Rows are points. The points of each table are mixes of a few directions, plus a little noise. How many directions does each table use, and how many do they share? Where both have some left over, give the other angles between the two spaces (their principal angles), to ten degrees, smallest first.

First, 5 rows:
[[ -4 -72 -55]
 [ 22  63  31]
 [-23 -13  11]
 [-15 -38 -17]
 [ 21  59  29]]
Second (5 x 3):
[[ 17  29   8]
 [ 48  82  23]
 [-18 -32  -9]
 [-47 -81 -23]
 [  0   0   0]]
Directions: first 2, second 1, shared 1

First (6 x 4):
[[ -5 -69 -82  19]
 [ 22 -53 -24  33]
 [  0  64  69 -22]
 [  8   7  22   4]
 [ 11  29  49  -2]
 [-36  22 -33 -33]]
Second (5 x 4):
[[ 29  -4 -13  32]
 [-59 -93   7 -46]
 [ -5  39 -27  -6]
 [ 58  53  16  45]
 [-22   6  18 -26]]
Directions: first 2, second 3, shared 2

First:
[[ 10 -10   1  51   5 -45  -3 -19]
 [ 13  -5  -8  -7  15 -24  23  10]
 [ 31   7 -11 -38  18  21 -16   0]
 [-24  -3  -6 -47   5  -8  68  49]
 [  3  14  -1 -49  -4  60 -25   4]
 [-12   4   0 -30  -5  22  10  16]
 [-43  -9  15  48 -24 -26  22   0]
 [ 16  14   8  -1 -12  62 -81 -37]
 [  5 -14   3  72   2 -62   3 -22]]
Second (8 x 8):
[[ -1   0   0   1   0  -1   1   0]
 [ 20   8  -7 -34   9  26 -17   0]
 [-72 -27  24 121 -34 -97  62  -1]
 [ 22   8  -7 -37  11  30 -19   0]
 [-15  -6   5  26  -7 -21  13   0]
 [  1   0   0  -1   0   1  -1   0]
 [ 14   5  -5 -23   7  19 -12   1]
 [ 31  12 -10 -53  15  42 -27   0]]
Directions: first 3, second 1, shared 1

First (10 x 9):
[[ 16   6  -8  19  20 -12  11  -8  23]
 [-12 -16  13 -37 -55  33  10  15 -52]
 [ 23  18  46 -13 -45  17  27 -20 -20]
 [ 13 -12 -33  54  92 -37  33  39  38]
 [-11 -12  50 -20 -25  22  24  40 -57]
 [-36  -4 -36 -35 -38  17 -67 -27  -1]
 [-14  18  86 -18 -24  15 -11   9 -37]
 [ 21  -2 -74  31  41 -27   6 -21  59]
 [-27   0 -21 -34 -44  18 -53 -29  -6]
 [ 28   8 -23  55  79 -40  21   1  59]]
Second:
[[  12   26    9    7   -6   43    2   24    8]
 [ -20 -121    8  -10  -11  -50  -12  -65  -32]
 [  37   19   20   23  -10   -3   30   42   28]
 [ -54  -20   -6  -48   66  -52  -29  -85   12]
 [  -5   63  -22   22  -25    7   26   40  -14]
 [   7   46   16   23  -21   61   19   39    4]
 [  24  -14  -27  -17    5   -7  -34    4   -5]]
Directions: first 4, second 5, shared 0; angles 30, 40, 60, 90
